Every row gives one point. To make a cloud, some directions were put in groups of two or more. Within a group, all points are equally far from the middle, so they leave a hole (a ring in 2 directions, a hollow ball in 3). The other directions are filled evenly. Then the cloud was stretched, turned, moved and blurred a little. How many holes are there, and how many directions does each take, smallest first?
In the rows, 128 means zero.

Cloud, 21 rows:
[[226 181 141]
 [ 65 104 153]
 [189 131 126]
 [185 167 180]
 [ 93 154 173]
 [ 93 170 134]
 [ 72  77 152]
 [154 168  98]
 [105  80 177]
 [132  80 166]
 [162  84 108]
 [ 98  79 132]
 [ 60 122 126]
 [ 72 171 163]
 [126  87 136]
 [134 143 207]
 [181 184 191]
 [116 142 172]
 [ 76  90 122]
 [ 94 153 131]
 [181 181 179]]
Holes: 0

Cloud (51 x 6):
[[165 191 149  91 142 137]
 [143 132 130 174 112 120]
 [ 85 219 109 121  47 128]
 [ 64 170 144 153  96  78]
 [ 96 176 172 103  92 115]
 [164 109  87  83 112 150]
 [ 89 147 115 104  62  91]
 [ 99 170 106 166  65  73]
 [129 125  59  86 162 121]
 [106 156 117  55 212 112]
 [101 106 129  95  92 141]
 [119 166  99  87 108 167]
 [108 198  87  77 172 134]
 [122 123 111  32 201 158]
 [ 91 128 105 168 135  88]
 [109 180 104  96 157 134]
 [ 86 202 162 159 123 106]
 [128 125 152 162 181  67]
 [ 48 187 126 108 105 124]
 [130 176 160 124 142 162]
 [143 187  58  81 102 180]
 [120  73 106 116 194  97]
 [142  75  35  97 111 100]
 [150 121  97  62 111  63]
 [180 103 130 141 209 147]
 [146 136 168  68 119  83]
 [126  88 187 169  84 163]
 [146 116 164  60 123  86]
 [121 123 220  72 128 116]
 [ 89 140 115 167 120  82]
 [ 93  84 118  68 219  65]
 [125 122 116 148 187  78]
 [136  99  92  34 240 119]
 [130 101 119 121 144 164]
 [ 89 169  73 113 119 130]
 [ 56 113 101 164 161 159]
 [ 79 174 168 120  50 101]
 [ 52 167 138 118 116  41]
 [210 148 108  69 160  67]
 [127 122 178 157 200  64]
 [105 203 107 144 161  87]
 [136  68  89 134 153  76]
 [ 62 151 198 186 100  89]
 [113 119  97 110 136  86]
 [134 156 143 167  91 172]
 [138 111  70  90 188 183]
 [176 153  38  70 129 128]
 [147 131  99  90 127  58]
 [ 89 162 168 137 164  65]
 [149 152  97  27 239  90]
 [140 200 152 129 112 103]]
Holes: 0
